Each row of a before or after table is a point. One or more steps were done to the points. Then noise was added and the rows were shuffled. The steps act on how far a point lies along the listed directions, d1 being the first. Write out the steps. A step turns or swaps two directions, mirrors them in a line or flattens them onto one, adds a multiple of one to another, or multiplies one. Angles are multiples of 10 degrees, from the lower direction toward the higher: turns from -170 to 170, lines from 10 to 170 but not 90. Use the fewest steps. Two steps may share a direction if one is a turn and the other turns, adds or multiplies; they go together, in the order done. Otherwise the lowest direction goes first.

Directions:
(1): [-1.4 -5.7]
(2): [ 5.7 -1.4]
Before (9 x 2):
[[-8.8 -4.6]
 [-1.1 -1.4]
 [-4.8  2.8]
 [-0.4 -3.3]
 [-3.3 -6.4]
 [ 0.9  1.7]
 [-7.0  2.5]
 [-2.7 -2.4]
 [-5.9 -3.4]]
After (9 x 2):
[[ 0.2 -4.0]
 [-6.1 -4.0]
 [-1.2 -6.2]
 [ 2.4 -6.9]
 [-5.7 -2.0]
 [ 2.3 -2.5]
 [ 0.2 -1.3]
 [-2.3 -9.5]
 [-0.6  1.7]]
Steps: turn d1 and d2 by 50 degrees

Directions:
(1): [ 5.2  5.7 -3.2 -0.9]
(2): [-0.7 -1.3 -1.4 -8.1]
(3): [-6.2  5.6  0.0 -0.4]
(4): [ 2.0  2.1  7.6 -1.8]
Before (12 x 4):
[[ 1.9 -5.5  1.2  4.7]
 [-0.6  4.0  2.6 -1.4]
 [-4.7 -0.4 -2.7  1.5]
 [ 2.4 -3.3 -0.7 -3.0]
 [-0.9  1.5 -0.4 -4.4]
 [ 0.9  6.1  1.7  0.1]
 [-5.3 -0.5  0.4 -5.1]
 [-0.2  3.7 -4.5  0.2]
 [-3.2 -4.1 -0.6 -4.6]
 [-1.1  4.8 -3.6  4.5]
 [ 3.0 -3.4  5.7 -6.6]
 [ 0.6  1.7 -1.2  0.4]]
After (12 x 4):
[[  7.1  -2.8  16.1  -4.8]
 [  0.9   6.2  -4.5  -1.4]
 [ -3.3  -4.7   1.7  -6.2]
 [ -0.3   2.9  -1.0  -2.5]
 [  2.2   0.3   0.9  -5.0]
 [ -1.4  -3.4   4.2   6.5]
 [ -6.3  -3.0  -6.4   0.7]
 [  5.4  -1.9   6.7  -1.4]
 [ -3.8   4.8 -12.8   2.7]
 [  0.7   2.2  -2.9   0.2]
 [ -0.6  -6.7   5.4  -3.8]
 [  0.9   4.0  -8.5  -0.9]]
Steps: multiply d1 by 1.6; turn d2 and d3 by -40 degrees; add -1.5 times d3 to d4
